Each row of a before or after table is a point. One or more steps were done to the points. Then noise was added and the rows were shuffled. The steps act on columns, c1 being the first. Name the steps. A step turns or swaps two columns, mirrors them in a line or flattens them onto one, adds a multiple of one to another, or multiplies or shifts one. Angles are multiples of 10 degrees, from the lower column toward the higher: turns from -170 to 170, lines from 10 to 170 but not 90. Use the fewest steps. Two steps may share a column if one is a turn and the other turns, adds or multiplies; they go together, in the order done. Otherwise the lowest column goes first.

Before (11 x 2):
[[ 13  19]
 [-24 -26]
 [ 27  11]
 [  8  -9]
 [-18 -11]
 [ 21  20]
 [ -1   6]
 [ 23  23]
 [ 34   3]
 [ 24   6]
 [-17 -14]]
After (11 x 2):
[[ 27  51]
 [  7   2]
 [ 25  43]
 [-17 -39]
 [-24 -63]
 [  0   4]
 [ 34  54]
 [ 12  39]
 [ 23  57]
 [-18 -38]
 [ 21  51]]
Steps: add 1.5 times c1 to c2

Before (9 x 6):
[[-24  43   5 -11   6   0]
 [-46  25  -6  16  48  22]
 [  2  -7 -29 -15  52  13]
 [-28  20   3 -16 -28 -16]
 [ 38  15 -20  13 -21  23]
 [ 16  21  25  18  25  20]
 [-36 -16 -31 -37 -11 -53]
 [ 24  -6 -20 -32   5  21]
 [ -2 -11  -7 -22 -11  19]]
After (9 x 6):
[[  2  -9 -30  19 103 -19]
 [-31  22   3 -14 -58 -14]
 [ 18  18  23  20  48  15]
 [ 40  14 -16  22 -48  12]
 [-40 -18 -29 -52 -22 -38]
 [ -1  -9  -8  20 -17 -24]
 [ 26  -6 -17  24   8 -33]
 [-23  44   5  -2  13  -8]
 [-46  27  -3  22  95  16]]
Steps: swap c4 and c6; multiply c5 by 2

Before (8 x 9):
[[-18  40   0  -4 -44  40  -1 -16 -11]
 [-54  41   1 -17 -49  -8   5 -39   3]
 [  6 -18   3  34  17 -27 -19 -30  23]
 [ -7 -13  -6  36  12 -41 -57   1  -4]
 [-82  26  -8 -16 -37  -1  20   9  57]
 [-17 -29  -7  -7  -2 -38   4   5  10]
 [ -4 -23  39  57  10 -56 -24   7  -3]
 [-14 -18  29  -7   9  16 -51 -28  -5]]
After (8 x 9):
[[  7 -34  16  15  25 -29 -19 -30  14]
 [ -5 -33  -3  19   9 -40 -58  -1 -10]
 [-85  29 -10   4   8   1  26  11  73]
 [-11 -22  -5 -27   6 -41   4   5   9]
 [-53  43 -17  12 -33  -4   4 -36  32]
 [-17  31 -21  24 -34  41  -4 -16  13]
 [ -8 -62  38  30 -13 -57 -23   9  -8]
 [-17  -6  27 -16  -6  17 -54 -27  -7]]
Steps: turn c2 and c4 by 40 degrees; turn c5 and c9 by -30 degrees; turn c3 and c5 by -30 degrees

Before (8 x 12):
[[ 49 -26   9 -29  37  10  16   6  18  41 -30  24]
 [-30  14 -30  11 -18  -1 -28  18 -42   6  -1 -30]
 [ -8  31 -26  28  11  49 -47  27  68 -14   1  40]
 [ 15  14 -15   0 -20 -24 -42 -12 -44  -5  14   1]
 [ 35 -17   0   7  22 -53  26   1   7  17 -42  39]
 [-52  20  17  21 -17 -17 -42  -6 -23  25  18 -45]
 [-36  11   1  21  15  60 -32  14  14 -29  19  21]
 [ -6   5  -4  38 -18 -17 -21 -31 -45  13  -7 -54]]
After (8 x 12):
[[ 61 -41   8 -17 -24  10  23   5  18 -17  39  48]
 [ 46 -27   2 -41 -22 -52   7   2   4 -34   7  25]
 [ 19  20 -15  13  33 -26   4 -11 -43  -1  -5  -7]
 [-42  21 -30  -5  21  -2  -4  19 -43  31 -11   2]
 [ -8  52 -22 -10  26  47  34  28  70 -42 -26  -6]
 [-46  16   1   9  15  61  28  14  13 -29 -26 -23]
 [ -6   8  -3 -21  20 -16  -3 -32 -45  54 -35   6]
 [-65  32  14  12  29 -17   8  -8 -23  49 -26  17]]
Steps: multiply c1 by 1.3; multiply c2 by 1.6; turn c4 and c11 by -110 degrees; turn c5 and c7 by 120 degrees; multiply c5 by 0.7; turn c10 and c12 by 80 degrees

Before (13 x 18):
[[-40  40  -5   6 -29  30  -4  -8  10 -25 -14  19   3  19  33  26  35  45]
 [ 13 -32  33 -18 -14 -16  46   9  18  48 -16  20   6  18  -3  14  13  12]
 [ 25 -21  12  31  -4  -1   8  62   4  -7  27 -20   5 -35  31 -19 -21 -15]
 [ 14  19   6  63  -1  17 -33  32 -33 -15   6  -6  58  19   1  28 -15  -7]
 [-32  18 -25  19  -6  14  33  -3  -4  12 -16 -23   8  36  11   4  39  31]
 [-10   4  -2  34   1  34   2  -2  -8  -9 -40 -31  13   9 -21  60  13  21]
 [ 25 -20  27  18   4 -12  13  30 -40 -29  53  -8   6 -11  22   8 -19 -31]
 [ 23 -30  -7   9 -26 -38  43 -10   7  42  -6  22 -15 -19 -16   5  27  25]
 [ 21   7  -8 -15  13 -25  -7  42 -17   3  27 -24  14 -33  15  -5 -27 -20]
 [  2  35 -31   7 -18  51   9 -24  20   1  12 -13  11  20  43  28  28  27]
 [  8 -21  17 -12 -40  -4  60 -31   6  20 -28  19  13  -8 -10 -22   3  15]
 [  4 -30  29   5 -13 -16  15   2 -10  51  12   4 -14 -32   6 -19   0 -33]
 [ 43 -48  21 -23  -7 -30  41   9 -21  37 -13  19  -5 -40  41 -31  25 -11]]
After (13 x 18):
[[ -4 -34   0   4 -31  51   9 -23  50   0  13  19  12  20  42  28  10  28]
 [  9  26   4  -9 -10 -14  16   3 -53 102  11   5 -14 -32   8 -19 -10 -33]
 [ 46  44   8   6 -21 -29  39   8 -78  74 -13 -49  -6 -39  39 -30  15  -8]
 [ 15  18   4 -56   9  17 -34  31  82 -30   6 112  58  18   1  27 -12  -8]
 [ 19   0   3   0 -19 -18  44   7 -91  96 -17 -41   7  18  -3  16   0  13]
 [-36  -6  -7   0 -27  14  35  -2  44  23 -19  45   9  36  11   4  26  31]
 [-40 -29  -8 -22 -42  30  -3  -9  75 -52 -14   1   2  18  33  27   8  45]
 [ 27   9   6 -13  10   0   8  60 -51 -15  28  63   5 -34  32 -20 -17 -17]
 [ 20   9   4 -27 -39 -38  45 -10 -74  85  -7   5 -13 -18 -17   3   4  23]
 [ 18  10   2  35  27 -26  -7  40  37   4  28 -14  16 -33  14  -4 -11 -19]
 [ 11   6   2  -4 -32  -4  59 -33 -53  41 -29 -31  11  -7 -11 -21 -23  13]
 [ 29  47   5 -11  16 -12  13  30   9 -58  52  36   6 -11  24   6 -13 -33]
 [-12   5  -3  -8  -7  35   3  -4  18 -18 -39  75  12  11 -20  58  11  22]]
Steps: flatten c1 and c3 onto the line at 10 degrees; turn c2 and c9 by 120 degrees; multiply c9 by 2.5; multiply c4 by 2; turn c4 and c12 by 120 degrees; turn c5 and c17 by 40 degrees; multiply c10 by 2

Before (10 x 32):
[[ 58 -31  23  -9 -28  53  31 -16  30  37   5  -3   9 -29 -15  -3   4  -9
   -8 -25   7  28 -13   7  15  12 -20  15   1  35  -9  32]
 [ 26  18   7  11  56 -18  11  24 -12 -33 -12 -42  28  -2   8 -27 -13 -47
  -57  19 -32 -29  20 -23  -3  -2  34  28   5 -13 -31   6]
 [  9  38   9  23  29 -18 -41  25  60   1  47  36 -25  26 -27  25 -18   6
   39 -34  42  16  54  -4  31 -63 -12  61  19 -46   5 -23]
 [ 45 -36  25  -6  17  -2  22 -18 -11  21  15 -25  14  -8  -6 -33  14 -47
   -4   9 -43  16  -4  21   9  20  -2 -14 -66  -8 -26  11]
 [ -6  47   6  23  33 -31 -51  39  29 -15   0 -46 -33  27  10   8 -24 -35
  -28 -33   6 -41  24 -40 -17  -7  18  -3  21 -26  -1 -26]
 [ 59 -20  88 -11 -39  19  14 -23  21  13 -12  13 -46  -9 -52  -9  22   9
   25 -51  25  10 -36   3  49  23 -30  28  28  11  12  52]
 [  4   0   4 -30  11 -13   1  -3 -15  -3  -3 -20  42 -12  15 -60  11 -33
  -19  -1 -49 -13  20  14 -37   9  -4  24 -28  16 -41   2]
 [ 41  -2  52  -9 -24   8   7 -32  36  -6 -14 -26   1 -12 -10 -38  11 -25
   -4   2  -9  54 -37  19  37   7 -25   3 -11  37 -12  30]
 [-14  29  25   3  40   0 -54  17  48 -22  34 -19 -45  30  -5   8  -7  -2
   -7 -57   3 -12  38 -66  50 -62 -17  20  56 -68  35 -28]
 [  5   0  33   2   4 -23 -11   6   5   1   0 -25  32  -3  31 -22  29 -54
  -57  25 -10 -15  23 -25 -15  -2   2   5 -20 -25 -50  10]]
After (10 x 32):
[[  0  -3 -22   9  32 -23   9 -14   8  16   1  34  26  -6  30  15  28  48
  -58  18 -13 -13  19 -32 -11  -7   2  11 -22 -24 -55  -6]
 [-31 -27   6  13  36  50  -9  37  29 -10   4   2  42 -28 -14   5   5   4
   -9 -21  14  25 -11   7  16 -47 -16  16  -2  34  -7  24]
 [ 22  33 -34  62  -1 -23   5 -42  60 -11  48  15 -31  24 -32 -21 -23 -32
   44 -40  41  17  58   5  36  22 -15  65  23 -46  10   9]
 [-19 -40 -25   9  14   0   0  27  -7   4  11  25  23  -5  -7  40  20  43
   -3   8 -49  22  -6   6  12 -43   0 -12 -69  -8 -24  26]
 [ -1  22 -55  16 -20 -20 -27  -4 -13  26 -14  22   8   0   9  15 -15  60
  -61  17 -32 -32  18 -29  -3 -22  42  22   6 -12 -35 -30]
 [ 24  46 -31  10  -6 -28  -1 -63  26 -16   2  11 -43  24  13 -21 -24  57
  -32 -36   4 -39  22 -38 -14   1  15  -5  26 -25  -3  -6]
 [-26  -4  -6  13  60  13  23  21  34 -14 -13   8  23 -18  -9  39   7  40
   -6   3 -10  55 -41   7  40 -33 -24   1  -8  37 -10 -12]
 [-29  -2 -12 -10  -4 -13   2  -5 -17  36  -4  17  21 -10  16  65  11  31
  -22  -3 -51 -10  19 -14 -38   3  -7  25 -35  15 -41  -2]
 [  3  29 -45  47   1   0  26 -58  43 -21  39 -14 -54  32  -4 -31  -6  18
   -5 -54   8 -14  35 -58  49  47 -11  17  52 -67  37 -10]
 [-33 -18 -10   9  97  24   0  23  24 -65 -12   2  22  -9 -50  11  25 -18
   25 -46  34   8 -39   1  52 -54 -30  26  30   7  17  -6]]
Steps: turn c1 and c4 by -110 degrees; turn c4 and c26 by 120 degrees; turn c3 and c5 by 120 degrees; turn c7 and c8 by 130 degrees; turn c10 and c32 by 110 degrees; turn c10 and c13 by -60 degrees; mirror c12 and c18 in the line at 150 degrees; mirror c16 and c24 in the line at 80 degrees
